Rows are points. Each copy is the shape, with its points in the same order, stretched, turned, moved and blurred by noise. Is it also mirrored, or only turned?

Shape:
[[-53  43  57]
 [-18 -27   3]
 [ 34  -7 -35]
 [ 11 -24 -48]
 [-14 -14  53]
 [-40  70  44]
 [-20 -28 -49]
 [ 30 -18 -17]]
Copy 1 (8 x 3):
[[-63  64   2]
 [ 10   0 -24]
 [ 31  -9  32]
 [ 16 -30   7]
 [  2  48 -32]
 [-62  59  42]
 [  2 -35 -15]
 [ 37  -4   5]]
Copy 1 is: mirrored
Copy 2 (8 x 3):
[[-14  68 -42]
 [-29   6  -6]
 [ 17 -26  30]
 [-12 -15  39]
 [-15  18 -46]
 [ 12  72 -20]
 [-34   4  39]
 [ 11 -28  16]]
Copy 2 is: mirrored

Shape (8 x 4):
[[-71  32   7  13]
 [  4   2  15  -5]
 [ 52  13 -35  35]
 [ 30 -29 -11  18]
 [ 17  -8 -23   1]
 [-24 -30  40  28]
 [  9  48   6 -36]
 [-52  13  50  17]]
Copy 1, 8 rows:
[[ 56  15 -82  -5]
 [ 20  -2   8   1]
 [-55  22  18  39]
 [-32 -24  18  -2]
 [-26 -27   5  26]
 [ 33  -5 -21 -76]
 [ 35   6   8  51]
 [ 70  29 -44 -56]]
Copy 1 is: only turned
Copy 2:
[[ 13 -41 -32 -44]
 [ -2   6 -16   2]
 [-29 -24  25  47]
 [ -4   2 -31  41]
 [-23  -8 -19  20]
 [ 48   6 -56  10]
 [-32  -1  34 -25]
 [ 42 -12 -30 -29]]
Copy 2 is: only turned
Copy 3:
[[-71 -65  36 -57]
 [  4   3  -5 -18]
 [ 37  -6 -77  55]
 [ 48  10 -26  46]
 [ 14   6 -28  32]
 [ 25 -23  35 -33]
 [-21  12 -45 -32]
 [-33 -46  45 -78]]
Copy 3 is: mirrored

Shape:
[[ -5 -50  23 -35 -20  -5]
 [-53 -17 -36  -8  43  38]
 [ 30  -7 -31  -7  31 -41]
 [-16 -46 -34 -35 -14 -26]
 [ 22  30  10  39   8  22]
 [-75  13 -40   9  29  -6]
 [-52  39 -17 -19 -20 -15]
 [  5 -18  90 -22  41  10]
 [  8 -39   1   8  24 -47]]
Copy 1:
[[-32  14  -9  40 -50   2]
 [ 55  43 -31  -9 -10 -75]
 [-38 -12  27 -35  34  -6]
 [-58   9 -20 -15 -44 -19]
 [ 29 -45  41  28  45 -28]
 [ 42  33  14 -45 -47 -80]
 [ 17 -20  13 -43 -71 -35]
 [ 41  24  43  78 -21  37]
 [-49  14  46  -6  -7 -11]]
Copy 1 is: only turned
Copy 2:
[[ 20  48  17  17  18  -8]
 [-65  -4  72  16 -62  51]
 [  5 -33 -34 -18  37  42]
 [-30  33  20   5  33  -4]
 [ 22 -67 -33   1 -20  -5]
 [-47 -21  70 -20 -26  34]
 [-17   4  15 -58 -27 -20]
 [107  44  10  12 -11  78]
 [ 28 -15  15  18  59  41]]
Copy 2 is: mirrored
Copy 3:
[[-25  49  -8 -17  32   2]
 [ 50  -2 -60 -40 -28 -27]
 [-16 -60   3  -7   6  -2]
 [-12   5 -22   4  31 -47]
 [ 15 -19  26 -26 -30  25]
 [ 11 -28 -43 -37 -54 -50]
 [-10 -11  12 -45 -21 -59]
 [-26  39 -13 -93   8  80]
 [-40 -21 -18  -4  -4  13]]
Copy 3 is: mirrored
Copy 4:
[[-20  27 -36  12  30  11]
 [ 42  27 -23 -24 -29  -4]
 [ -1 -27  24  22  -8 -15]
 [ 16  22 -18  13  31 -14]
 [  8  -1  35   9 -48  38]
 [ 71  -5  11 -33 -19  14]
 [ 49  13  40 -32  17  19]
 [-64 -20 -33 -14  -7  28]
 [ -7 -31 -14  27  -3   4]]
Copy 4 is: only turned

Shape:
[[-38  28   1 -13  20  18  -1  -2]
 [ 29  25 -50  10  32  30  11 -56]
 [-26  87   8 -35  11  16  80 -14]
 [ 23  34  12  58   2   7 -35  61]
 [ 21  33  12 -22 -44  55 -35 -41]
 [  1  45  42  37  37  -1 -44  21]
 [-11  15  15  48 -13  22 -24 -37]
 [ 28  26 -42 -23  37 -66  34 -28]
 [ 46 -14 -15 -58 -13 -25   4  30]
 [ 29 -21  53  25 -15  19 -39  37]
 [  2  54 -29  30  -4 -32 -20  26]]
Copy 1, 11 rows:
[[-38 -10  37 -30  11  30 -32  -1]
 [-16   8  23  -9  26  85  -1  48]
 [-79  86  56 -10 -11  64 -46 -12]
 [ 41 -12 -21 -74  12   1 -36 -21]
 [-13   5  33 -21 -39   5 -38  51]
 [-23 -14 -13 -94  22  -2 -14   6]
 [ 21  24  57 -37   6   2  -9  26]
 [-51  41  -1  32  18  49  15   5]
 [-29 -27 -33  20 -36  17 -24  -7]
 [ 24 -53 -25 -70 -27 -27 -11 -11]
 [ 17  41   5  -5  32   2 -39 -10]]
Copy 1 is: mirrored
Copy 2:
[[ -3  18  21   5 -19   8  -8 -10]
 [ 32 -30  19  14   1 -18  41 -40]
 [  0  61  75  57   5 -22  55  18]
 [ -2 -21   4 -18  38 -31 -87 -14]
 [-21 -58  -1  21 -35 -32  41  23]
 [  0 -28   0  14  41   8 -69   2]
 [-22 -72  27 -11 -13  15 -15   9]
 [ 98  36   9 -10  33   5  39  37]
 [ 44  43 -33 -39  21 -23  32  42]
 [-44 -29 -30 -29  33   6 -40  11]
 [ 56  -3  22 -17   3 -29 -63  18]]
Copy 2 is: only turned

Shape (13 x 9):
[[  8 -13 -28  33   1 -30  46 -32 -80]
 [  7 -77 -26  48   0 -39  13 -30  46]
 [-40  60 -43 -39 -44  29 -37   3 -35]
 [-32  -1 -25  -5 -40  -1  13  -9 -36]
 [ 68 -13 -34   0 -20 -31  21  -5  56]
 [-32  84 -32  26 -23  26 -33 -21 -45]
 [ 28 -24   5  13 -26  15  -4 -23 -41]
 [ 46 -66 -41  -5  39 -21 -32   1  21]
 [-36  55  17  13 -16  36  -6  32 -40]
 [ 25 -26 -38   6   1 -58  -6  38  23]
 [ 15  17   5  12  16 -64   7 -46  29]
 [-28  69 -15  31 -72   9 -64  13 -69]
 [ 43 -18 -69  26  16  -8  13  13  54]]
Copy 1, 13 rows:
[[-69 -13  63 -89   3 -31 -22  23  40]
 [  3  54  49 -56 -20  -3 -26  29 -44]
 [ -6  -3  36  24  80 -22  55  28  46]
 [-32  12  44 -22  49 -30  14  54  18]
 [-34  25  24  10 -77 -36  -4  11  11]
 [ 14   1  36  -6  67  -9  26  -2  81]
 [-75  26  26 -19   0 -23  -7   9  36]
 [-33  18  44 -28 -24  13   4 -33 -45]
 [-13 -13  -4  32  72 -18   4   3  39]
 [-12   9  68 -23 -18 -41  -9  -7 -28]
 [ -5  21   9 -41 -37 -47   6  -5  27]
 [ -4  24  78  -6  79 -54  13  -3  84]
 [  6   8  41   2 -38  20 -11  -6 -20]]
Copy 1 is: mirrored
Copy 2:
[[-26  -1  27 -51 -26 -41 -10 -40  42]
 [-64 -13  15   7 -35  34 -25  51  20]
 [ 84 -29 -30 -33  26 -29  47 -31  21]
 [ 42 -20 -16 -52 -13 -12  15 -13  20]
 [-37  19  -4  24 -32  18  42  40  38]
 [ 27 -71 -20 -39  40 -46  63 -18  -1]
 [-32   2   7 -53   9   8  19   1  -3]
 [-29  61  11  32 -11  15 -58  34  22]
 [ 65 -44   5 -53  16 -52  34   6 -29]
 [ 14  47 -22  39 -57 -30 -30  35  11]
 [-22 -32  28  23 -37 -20  23   9 -14]
 [ 51 -44 -66 -49  15 -59  56  -8 -34]
 [-19  12  -1  44 -15   4   3  63  56]]
Copy 2 is: mirrored
Copy 3:
[[ 46  35 -15 -22 -20  33  18 -15  -5]
 [  3 -22  47   8 -48  45  34  31  43]
 [-31 -26 -44 -18  20  18  -9   5 -82]
 [ 14 -11 -27  -4 -21  29   8  14 -41]
 [-25   4  44   4 -27  35 -32  18   8]
 [-11 -19 -24   2  43  25  12 -31 -64]
 [ -6  26 -22   6   7  30  18  30 -21]
 [-36  16  39 -42  -3  23  18  50   8]
 [ 27 -13  -9   7  16  -2  11   1 -74]
 [ 15 -11  44 -32 -19  32 -21  39  -4]
 [ 10 -14   3  -8  12  -6 -33   3  34]
 [ 12 -15 -44   7  56  46  -3   8 -75]
 [-26 -11  74  -8 -39  42  13   4  -4]]
Copy 3 is: mirrored
